Rows are points. To make a cloud, some directions were put in groups of two or more. Within a group, all points are equally far from the middle, so they leave a hole (a ring in 2 directions, a hollow ball in 3). The other directions are filled evenly. Then the cloud was stretched, turned, moved and blurred a little. Count the holes, and give their numbers of directions, smallest first.
In the rows, 128 means zero.

Cloud, 15 rows:
119; 152
134; 97
70; 162
122; 71
107; 94
86; 161
123; 190
102; 179
138; 156
134; 151
83; 115
169; 93
132; 145
167; 109
96; 115
Holes: 0

Cloud:
96; 109; 163
156; 126; 174
85; 140; 175
163; 146; 169
114; 152; 173
100; 174; 155
89; 92; 110
134; 103; 162
116; 169; 157
157; 114; 170
152; 164; 114
117; 103; 160
100; 163; 168
77; 124; 85
102; 88; 125
60; 102; 147
97; 169; 163
117; 161; 166
97; 174; 156
167; 160; 154
119; 90; 142
Holes: 1 (2)

Cloud (31 x 4):
170; 186; 155; 151
142; 122; 112; 101
140; 113; 148; 181
201; 116; 164; 153
152; 199; 106; 134
177; 154; 136; 95
142; 176; 56; 178
134; 146; 169; 141
124; 89; 148; 123
143; 91; 168; 131
152; 142; 140; 142
153; 76; 140; 143
133; 77; 99; 74
125; 168; 101; 144
147; 115; 106; 172
131; 76; 132; 163
141; 181; 103; 122
172; 160; 97; 108
128; 176; 99; 139
159; 64; 151; 129
151; 59; 135; 153
146; 119; 154; 162
148; 133; 110; 119
156; 136; 89; 146
192; 166; 154; 164
142; 175; 81; 200
109; 121; 155; 155
155; 124; 121; 163
139; 90; 156; 77
161; 156; 94; 157
152; 146; 151; 96
Holes: 0

Cloud:
149; 104; 128; 186
140; 84; 166; 140
121; 82; 164; 120
150; 125; 108; 169
103; 139; 172; 83
88; 147; 146; 155
96; 119; 165; 86
101; 72; 120; 136
167; 108; 140; 111
109; 152; 94; 82
102; 127; 163; 165
133; 178; 144; 112
121; 180; 131; 125
148; 161; 145; 77
97; 142; 161; 155
86; 163; 130; 139
110; 152; 115; 58
118; 74; 150; 118
114; 156; 144; 54
76; 132; 129; 84
123; 75; 154; 120
130; 159; 143; 58
75; 150; 120; 130
94; 171; 131; 134
152; 165; 144; 97
131; 97; 146; 191
156; 87; 155; 137
132; 154; 134; 56
124; 150; 123; 55
104; 152; 141; 55
138; 96; 151; 184
Holes: 2 (2, 2)

Cloud (56 x 6):
135; 164; 130; 102; 90; 160
142; 131; 166; 117; 111; 77
153; 120; 166; 184; 85; 126
132; 151; 196; 108; 134; 113
175; 140; 86; 156; 98; 122
110; 152; 187; 166; 118; 117
178; 147; 165; 135; 155; 169
80; 120; 100; 127; 119; 138
157; 181; 146; 153; 128; 164
143; 147; 114; 118; 96; 175
129; 167; 157; 71; 103; 117
130; 202; 96; 128; 180; 155
111; 166; 121; 56; 136; 156
155; 134; 191; 150; 125; 107
156; 157; 184; 115; 159; 117
119; 87; 133; 97; 130; 127
149; 194; 132; 80; 166; 110
143; 147; 190; 147; 153; 171
98; 119; 131; 150; 89; 98
124; 106; 129; 122; 134; 82
129; 129; 69; 162; 127; 147
102; 179; 168; 114; 103; 118
78; 139; 102; 112; 136; 165
139; 135; 205; 133; 111; 130
186; 100; 108; 136; 141; 138
145; 150; 120; 74; 84; 123
166; 118; 76; 154; 165; 128
103; 197; 137; 139; 125; 137
180; 112; 133; 100; 154; 154
107; 185; 131; 143; 153; 179
118; 132; 104; 107; 97; 170
132; 147; 147; 116; 212; 157
120; 122; 146; 149; 63; 108
66; 139; 123; 114; 147; 159
118; 182; 97; 131; 174; 180
168; 132; 120; 170; 160; 98
101; 118; 170; 98; 123; 170
124; 191; 77; 140; 181; 138
117; 197; 81; 99; 186; 145
122; 136; 172; 101; 74; 130
177; 157; 102; 144; 154; 87
191; 114; 155; 140; 127; 152
91; 169; 183; 110; 136; 125
155; 142; 90; 61; 139; 147
119; 95; 160; 107; 148; 165
155; 169; 161; 145; 190; 141
133; 152; 142; 148; 211; 158
68; 134; 107; 125; 139; 145
87; 166; 178; 102; 155; 129
107; 142; 97; 84; 193; 116
160; 176; 103; 80; 139; 162
137; 108; 185; 139; 77; 133
147; 102; 117; 185; 150; 127
142; 134; 158; 179; 75; 125
67; 155; 107; 120; 148; 148
85; 152; 128; 97; 177; 106
Holes: 2 (3, 3)

Cloud:
140; 123; 133; 136; 118; 200; 119; 129
114; 133; 136; 117; 144; 114; 63; 105
209; 72; 107; 103; 119; 155; 139; 90
112; 110; 150; 210; 160; 117; 141; 163
75; 116; 180; 154; 162; 129; 133; 154
115; 109; 173; 153; 132; 153; 112; 96
134; 152; 134; 149; 121; 70; 143; 108
145; 128; 118; 155; 122; 181; 170; 61
143; 124; 105; 105; 185; 152; 150; 108
122; 69; 108; 157; 165; 136; 124; 126
143; 164; 145; 153; 114; 198; 112; 122
156; 119; 90; 82; 109; 147; 182; 133
141; 105; 158; 144; 112; 102; 164; 131
105; 98; 181; 184; 187; 115; 114; 68
108; 121; 155; 160; 115; 114; 94; 145
156; 137; 114; 145; 153; 180; 162; 179
124; 154; 159; 191; 116; 105; 159; 112
104; 141; 122; 158; 166; 94; 160; 92
152; 73; 105; 124; 104; 106; 110; 65
68; 127; 125; 160; 120; 135; 91; 132
162; 115; 102; 118; 106; 167; 127; 151
110; 77; 91; 103; 161; 73; 136; 116
137; 140; 101; 117; 108; 120; 189; 104
147; 118; 133; 83; 115; 133; 139; 72
109; 121; 143; 103; 66; 111; 119; 147
125; 82; 142; 175; 196; 133; 160; 132
139; 115; 155; 145; 185; 159; 149; 171
111; 168; 117; 140; 120; 142; 106; 110
172; 168; 122; 119; 135; 131; 109; 86
96; 111; 151; 183; 72; 147; 90; 172
165; 87; 169; 117; 168; 115; 116; 111
63; 74; 159; 154; 79; 115; 153; 139
145; 79; 177; 169; 108; 75; 90; 106
91; 98; 98; 151; 107; 126; 154; 109
170; 120; 113; 167; 148; 116; 59; 114
128; 94; 145; 116; 140; 82; 189; 125
122; 151; 97; 139; 105; 152; 131; 99
102; 123; 132; 133; 46; 91; 164; 135
120; 115; 156; 179; 184; 166; 110; 103
101; 149; 188; 150; 166; 139; 157; 163
106; 135; 146; 179; 99; 51; 152; 124
87; 72; 150; 173; 177; 117; 172; 158
188; 119; 201; 101; 152; 123; 109; 53
145; 89; 123; 137; 169; 135; 74; 116
87; 82; 187; 135; 127; 139; 121; 182
161; 157; 161; 182; 133; 111; 135; 107
165; 120; 81; 102; 114; 130; 152; 138
112; 118; 151; 113; 158; 190; 120; 115
122; 92; 146; 137; 148; 131; 181; 97
176; 119; 133; 93; 107; 146; 130; 66
109; 73; 160; 176; 136; 122; 154; 74
145; 112; 137; 203; 140; 103; 107; 104
163; 105; 152; 139; 145; 134; 187; 132
109; 142; 111; 184; 128; 158; 98; 138
142; 89; 93; 169; 121; 143; 110; 121
122; 105; 110; 57; 110; 111; 167; 64
176; 165; 172; 168; 107; 108; 146; 71
138; 146; 87; 113; 103; 137; 133; 138
124; 128; 121; 141; 97; 112; 99; 174
121; 70; 117; 138; 147; 140; 166; 112
153; 102; 108; 127; 132; 102; 113; 46
81; 114; 110; 174; 129; 124; 156; 81
124; 110; 188; 197; 105; 125; 175; 110
134; 63; 88; 105; 104; 123; 111; 80
145; 127; 125; 175; 179; 152; 121; 64
161; 117; 147; 142; 163; 131; 187; 133
113; 52; 132; 186; 149; 121; 172; 89
96; 156; 126; 135; 100; 150; 139; 160
129; 91; 125; 172; 152; 86; 193; 127
134; 92; 147; 155; 204; 166; 112; 114
106; 88; 108; 135; 100; 122; 132; 145
167; 137; 169; 198; 155; 166; 131; 145
77; 109; 125; 130; 144; 149; 178; 125
68; 104; 140; 169; 134; 130; 171; 102
75; 98; 161; 166; 188; 112; 164; 104
119; 99; 183; 172; 125; 177; 145; 148
62; 136; 161; 162; 129; 131; 107; 115
115; 158; 105; 121; 172; 177; 185; 126
77; 159; 158; 166; 136; 69; 180; 116
96; 107; 139; 202; 146; 105; 168; 103
158; 130; 149; 140; 62; 168; 150; 85
97; 107; 156; 182; 132; 159; 129; 145
103; 88; 84; 133; 158; 87; 169; 79
104; 77; 60; 107; 103; 69; 182; 113
Holes: 0

Cloud, 88 rows:
107; 137; 130; 81; 124; 131; 98; 101; 104
125; 164; 167; 79; 102; 113; 182; 115; 114
156; 205; 119; 85; 136; 91; 172; 128; 120
112; 127; 124; 105; 168; 127; 180; 159; 87
102; 186; 133; 98; 151; 85; 162; 93; 149
117; 198; 124; 93; 155; 117; 156; 147; 151
129; 147; 102; 79; 111; 167; 111; 121; 85
139; 192; 85; 94; 103; 148; 173; 165; 106
158; 141; 143; 166; 149; 147; 169; 99; 127
154; 145; 116; 78; 81; 116; 154; 194; 89
120; 161; 98; 118; 75; 78; 140; 161; 110
89; 139; 106; 68; 91; 106; 122; 130; 131
122; 130; 97; 117; 90; 176; 169; 132; 114
202; 165; 90; 119; 111; 80; 128; 162; 157
129; 151; 103; 177; 79; 84; 148; 129; 135
76; 132; 129; 130; 129; 102; 202; 147; 176
76; 182; 72; 96; 91; 75; 158; 112; 132
157; 120; 73; 95; 108; 159; 120; 141; 91
107; 149; 176; 104; 103; 94; 169; 108; 103
51; 134; 146; 107; 154; 153; 177; 107; 152
127; 183; 142; 117; 67; 112; 154; 129; 142
105; 208; 132; 169; 99; 121; 176; 114; 114
92; 139; 161; 125; 79; 100; 183; 165; 97
180; 124; 141; 148; 154; 115; 193; 120; 125
104; 158; 127; 74; 86; 79; 185; 127; 116
152; 143; 83; 136; 127; 135; 153; 85; 176
144; 105; 137; 162; 144; 82; 186; 169; 152
128; 228; 111; 148; 120; 74; 129; 143; 104
106; 144; 58; 83; 105; 88; 142; 116; 143
121; 174; 159; 90; 115; 110; 119; 157; 164
155; 83; 122; 97; 145; 119; 171; 93; 96
91; 115; 83; 128; 90; 141; 132; 126; 99
108; 186; 130; 84; 150; 150; 146; 98; 100
140; 148; 135; 89; 152; 91; 184; 200; 138
135; 159; 126; 118; 121; 88; 82; 150; 129
76; 161; 116; 106; 81; 109; 177; 115; 149
95; 189; 142; 149; 88; 150; 166; 123; 125
141; 126; 138; 72; 115; 131; 133; 143; 176
144; 137; 171; 138; 123; 158; 167; 87; 163
153; 152; 115; 78; 76; 100; 155; 82; 126
116; 180; 138; 91; 107; 149; 188; 103; 126
116; 82; 111; 105; 133; 168; 155; 143; 140
144; 195; 138; 143; 128; 124; 163; 157; 127
170; 162; 149; 101; 102; 120; 125; 66; 107
125; 161; 144; 154; 134; 163; 136; 106; 99
161; 171; 110; 127; 131; 113; 125; 155; 84
63; 158; 185; 129; 151; 154; 155; 96; 148
157; 179; 155; 75; 115; 92; 141; 119; 149
68; 140; 160; 124; 142; 151; 160; 109; 178
97; 177; 164; 120; 83; 133; 170; 107; 123
143; 169; 107; 30; 103; 131; 135; 136; 125
147; 152; 103; 100; 89; 62; 119; 105; 111
107; 212; 141; 130; 92; 143; 102; 99; 134
82; 180; 59; 105; 77; 106; 156; 162; 114
157; 134; 162; 91; 162; 142; 195; 158; 140
91; 187; 104; 81; 106; 102; 200; 155; 147
122; 108; 125; 154; 127; 114; 90; 95; 125
139; 144; 83; 123; 71; 107; 124; 125; 142
151; 122; 128; 135; 93; 94; 215; 135; 152
195; 157; 98; 80; 134; 110; 194; 136; 77
103; 198; 123; 85; 149; 123; 177; 110; 87
130; 143; 74; 61; 89; 105; 162; 125; 154
88; 132; 172; 143; 103; 119; 162; 73; 136
151; 92; 86; 83; 142; 162; 135; 119; 115
128; 107; 127; 97; 103; 128; 154; 74; 145
181; 151; 132; 86; 85; 62; 154; 159; 128
79; 151; 110; 109; 124; 184; 148; 96; 102
151; 104; 87; 127; 117; 103; 122; 121; 159
99; 203; 119; 71; 122; 95; 135; 91; 130
154; 123; 151; 129; 123; 139; 180; 185; 105
162; 121; 102; 33; 102; 116; 138; 93; 113
84; 117; 134; 103; 98; 139; 116; 103; 130
141; 80; 127; 81; 127; 123; 153; 132; 183
175; 129; 115; 108; 134; 49; 170; 125; 138
95; 118; 141; 161; 130; 146; 116; 70; 129
65; 113; 147; 124; 92; 87; 138; 126; 102
123; 183; 126; 77; 139; 95; 149; 172; 87
106; 124; 116; 126; 171; 147; 151; 137; 112
166; 153; 144; 108; 171; 97; 122; 134; 157
117; 159; 121; 64; 162; 105; 129; 168; 134
178; 172; 128; 99; 93; 78; 119; 133; 91
100; 215; 132; 117; 79; 88; 154; 114; 125
135; 138; 158; 65; 81; 146; 204; 144; 121
161; 105; 100; 148; 136; 111; 185; 134; 102
110; 120; 122; 160; 78; 131; 130; 113; 101
109; 119; 137; 183; 139; 91; 110; 163; 139
126; 113; 123; 119; 121; 120; 163; 197; 87
60; 136; 90; 126; 101; 108; 194; 145; 138
Holes: 1 (6)
